Each row of a before or after table is a point. One or more steps were done to the points. Then noise was added and the rows were shuffled. The steps act on columns, c1 being the first. Write out the steps. A step turns or swaps two columns, mirrors them in a line or flattens them onto one, adds a multiple of one to another, or multiplies or shifts one. Angles are multiples of 10 degrees, from the lower column toward the higher: turns from -170 to 170, lines from 10 to 170 but not 90. Use the fewest steps. Two steps may share a column if one is a turn and the other turns, adds or multiplies; they go together, in the order done. Otherwise the lowest column goes first.

Before:
|  21 | -13 |
| -24 | -34 |
|  10 |  24 |
|  25 |  30 |
|  22 | -52 |
| -16 |  26 |
|  20 | -34 |
| -35 | -19 |
| -17 |  32 |
| -47 |  15 |
|  22 |  21 |
|  15 |  19 |
|  19 |   5 |
After, 13 rows:
|  27 | -18 |
|  14 | -24 |
| -56 |  21 |
|  26 |  31 |
| -25 | -24 |
|  36 | -20 |
|  40 | -32 |
| -24 | -29 |
|  34 |  11 |
|  27 |  -4 |
| -39 |  34 |
|  33 |  48 |
| -73 | -15 |
Steps: multiply c1 by 1.6; multiply c2 by -1

Before, 8 rows:
|  15 | -52 | -29 |  13 |
| -13 |  -4 |  65 |  32 |
|  20 |  34 | -36 |  53 |
|  41 |  39 | -22 | -34 |
|  22 | -24 | -14 |  53 |
| -27 |  13 |  -7 |  11 |
|  -3 | -10 |  44 |  35 |
|  31 |  11 | -39 |  31 |
After, 8 rows:
| -31 | -10 |  64 |   2 |
|  23 | -53 | -24 |  12 |
|  47 |  49 | -20 |  -9 |
|  39 |   5 | -39 |  -3 |
|  28 |  24 | -39 |  -3 |
| -29 |  11 |  -6 |  -2 |
| -16 | -14 |  46 |   5 |
|  23 | -31 | -14 |   9 |
Steps: add -0.3 times c3 to c1; flatten c2 and c4 onto the line at 170 degrees

Before, 13 rows:
|  46 |  11 |  15 |  15 |  13 | -28 | -20 |  11 |  11 |
|   1 |  -3 | -24 |  -2 | -13 |   4 | -24 |  -9 |  11 |
| -10 |  25 | -10 | -10 | -17 |  30 | -17 | -20 | -18 |
|  -5 | -13 |  21 | -39 | -17 |  31 | -15 | -28 |  -4 |
| -14 |  27 | -22 |  -4 |   0 |   2 |  23 |   1 |  -6 |
|  26 |  -4 |   4 |   5 |  10 | -20 | -18 | -36 |   5 |
| -13 |  18 |  23 |  14 |  16 |  -2 |  -5 |  14 | -16 |
|  33 |   2 |  -8 |  20 |  -2 |  23 |  30 | -20 | -47 |
| -13 |  -4 | -19 |  -4 |  24 | -29 |  19 |  22 |  -1 |
|  29 |  29 | -12 |   8 |  21 | -17 | -26 |  -4 | -42 |
| -10 |  -6 |  16 | -29 | -28 |  -9 | -11 | -20 | -43 |
|  27 | -24 |  -4 |  27 |  -2 | -15 |  23 | -18 |  10 |
|  -9 | -20 | -12 |  -4 |   2 |  -6 |  12 |  -3 | -39 |
After (13 x 9):
|  -7 | -15 |  96 | -13 | -15 |  12 | -13 |  45 |  -3 |
|  25 | -23 | -43 |  33 |  -8 | -11 |  22 |  -3 |   9 |
|  -9 | -19 | -22 |  -2 |   5 |   4 |  10 |   3 | -40 |
| -14 |  26 |  -1 |  -2 |   3 |  23 |  24 |   4 |  -9 |
| -12 |  26 |  84 |   5 | -16 |  40 | -18 |  21 | -19 |
|  25 |  -6 | -54 |  28 |   5 | -26 | -18 |  23 |   6 |
|  -8 |  18 |   4 |   2 |  15 | -22 |  -4 | -16 | -16 |
| -13 |  -9 | -19 | -10 | -25 | -26 | -14 |  36 | -42 |
|  33 |  27 | -52 |   8 |  16 |  -7 | -23 |  -2 | -41 |
|  33 |   3 |  62 |  30 |  -8 |  32 |  29 |   2 | -46 |
|  47 |  12 | -72 |   3 |   6 | -42 | -16 | -17 |  11 |
|  -9 |  -2 | -89 | -20 |  27 | -10 |  18 | -15 |   0 |
|  -1 |  -3 |   2 |   6 | -11 |  28 | -24 |   8 |  12 |
Steps: turn c1 and c5 by -10 degrees; multiply c6 by 3; turn c3 and c6 by -70 degrees; mirror c4 and c8 in the line at 160 degrees

Before, 9 rows:
|  13 | -18 | -10 | -14 |  24 |   1 | -22 |   6 |  10 |   4 |   8 |  33 |  -3 |  32 |
|   4 | -34 |   5 |  -8 | -17 |   0 |  34 |   2 |  29 | -13 | -33 |  10 |   0 |  15 |
| -26 |   5 |  -2 |  51 |   9 |   5 |  -1 | -49 |  18 | -17 |   2 |  23 | -40 |  22 |
|   1 |   3 |  19 |  33 | -25 |   3 |  -4 | -32 |  39 | -16 |   9 | -25 |  -6 | -42 |
| -11 | -11 |  13 |  31 |   4 |  -3 | -27 |   3 |  -2 |  12 | -10 |  19 |  27 |  -5 |
|  -8 |  19 |   0 |  41 |  14 |  -5 |  36 |   7 |  13 |  12 |   1 |   5 |   4 | -16 |
|  -4 | -22 |  15 | -35 | -11 | -13 |   5 |  -4 |   4 | -14 |  -4 |  29 |   8 | -31 |
|   3 | -22 |  -2 | -11 |   5 | -11 |  25 |  -8 |  21 | -35 |  17 |  35 |  25 | -23 |
| -17 |  16 | -32 |  16 |  13 |  -7 |  -9 |   3 | -27 | -10 |  23 |  -3 |   1 | -24 |
After, 9 rows:
|   5 | -36 |  15 | -35 | -14 |  59 |  33 |   1 |  28 | -18 |  -2 |   9 |   1 |  14 |
|  -7 | -11 |  37 |  -5 |  11 |  56 | -26 |   5 |  -3 |   5 |  32 |  17 |  25 |  -5 |
|   0 |   4 |  59 |  17 | -17 |  62 |  -4 | -32 |  40 | -25 |  32 | -21 |  -8 | -45 |
|  -3 | -22 |  40 | -10 | -17 |  46 |   7 |  -6 |   4 | -10 | -33 |  30 |   8 | -32 |
| -13 |  18 | -99 |  25 |  -6 |  52 |  -9 |   4 | -30 |  12 |  10 |  -2 |   3 | -23 |
|   5 | -23 | -10 |  14 | -34 |  49 |  28 |  -6 |  19 |   3 | -13 |  33 |  27 | -24 |
|  -8 |  23 |   0 |  10 |   9 |  56 |  36 |   9 |  13 |  13 |  40 |   3 |   6 | -18 |
|  16 | -20 | -29 |   5 |   7 |  61 | -21 |   4 |  10 |  24 | -16 |  31 |  -2 |  35 |
| -27 |   6 |  -6 |  12 | -20 |  65 |  -5 | -50 |  20 |   9 |  46 |  22 | -41 |  23 |
Steps: multiply c3 by 3; mirror c4 and c11 in the line at 40 degrees; swap c5 and c10; shift c6 by 60

Before, 9 rows:
|  -6 |  13 | -38 |  -8 |  21 | -35 |  16 |  24 | -36 |  38 |  44 | -28 |   0 |  31 | -43 | -26 |  -8 |  -1 |  52 |   0 |
| -29 | -40 | -27 |  21 | -34 |  34 | -13 |  14 | -11 |  -1 |  56 | -11 |  51 |  10 | -22 |  11 |  27 |  19 | -12 |  47 |
|  62 |  -7 |  37 | -35 |  32 |  11 |   7 |  13 |  45 | -22 | -30 | -33 |  37 | -48 |  15 | -22 |  14 | -64 |  24 |  10 |
|  -8 | -34 |   8 |  32 | -19 |  25 | -31 |  33 |  31 |  15 |  43 |   8 | -11 |  -5 | -42 | -23 |  47 |  65 |  -9 |  34 |
|  40 |  -5 |  32 | -47 |  15 | -17 | -25 |  12 |  51 | -24 | -15 | -13 |  41 | -17 | -18 |  -1 |  -5 | -40 |  11 | -63 |
|  37 |   9 |  31 | -28 |  44 | -32 |  17 |  14 |   9 |  -3 |  -9 | -42 |  50 | -42 | -12 |  -6 |   9 | -21 |  -8 |  -6 |
|   4 |  32 | -12 | -14 | -11 | -15 |  14 | -10 | -30 |  24 |  56 | -26 |  24 |  -4 |   0 | -42 | -10 | -10 |  20 |  -9 |
|  13 | -33 |  25 |  40 |  -2 | -37 | -60 |  19 |  64 |  -7 | -15 |  35 |   2 | -11 |  15 |  28 |  32 |   0 |   7 | -49 |
| -14 |  34 |   4 | -26 |   1 | -50 |  28 |  -7 | -15 |  48 |  74 | -56 |  45 |  22 | -32 | -21 | -23 | -18 |  66 |  11 |
After:
| -30 | -16 |  22 |  44 |  -4 |  42 | -54 | -30 |  65 |   5 | -15 |  33 |   2 | -15 |  21 |  21 |  11 |   5 |   6 | -44 |
| -58 |  10 |  33 | -37 |  28 |  -1 |   2 | -23 |  49 | -41 | -26 | -30 |  35 | -47 | -22 | -24 |   0 | -69 |  30 |  10 |
|  -8 | -27 | -27 |  21 | -30 | -47 | -13 | -32 |  -6 |  44 |  55 | -17 |  55 |   8 | -11 |  14 |   7 |  20 | -15 |  51 |
|  29 | -20 | -30 | -10 |  23 |   4 |  16 |  -4 | -39 | -17 |  41 | -23 |  -6 |  34 |  66 | -27 |  28 |  -2 |  51 |   1 |
|  -4 | -32 |   7 |  30 | -23 | -52 | -36 | -59 |  35 |  16 |  50 |   3 | -11 |   1 |  11 | -24 |  13 |  64 | -13 |  33 |
| -25 |  12 |  37 | -27 |  44 |  25 |  11 |  -9 |   6 | -29 |  -3 | -45 |  44 | -41 |  38 |  -9 |   6 | -30 |  -6 |  -4 |
|  24 |   2 | -18 | -10 |  -8 |  18 |  20 |  13 | -31 | -34 |  56 | -22 |  19 |  -5 |  14 | -39 |  -2 | -15 |  18 |  -5 |
|  49 | -15 |   6 | -28 |   5 |  30 |  29 |  25 |  -8 | -20 |  67 | -57 |  42 |  16 |  64 | -17 |  -4 | -14 |  71 |   5 |
| -41 |  17 |  34 | -48 |  18 |   4 | -28 |   0 |  55 | -21 | -18 |  -9 |  36 | -10 |  27 |  -4 |  12 | -41 |  11 | -66 |
Steps: turn c2 and c10 by 50 degrees; turn c1 and c10 by -130 degrees; multiply c6 by 1.3; turn c6 and c15 by -140 degrees; turn c8 and c17 by 110 degrees
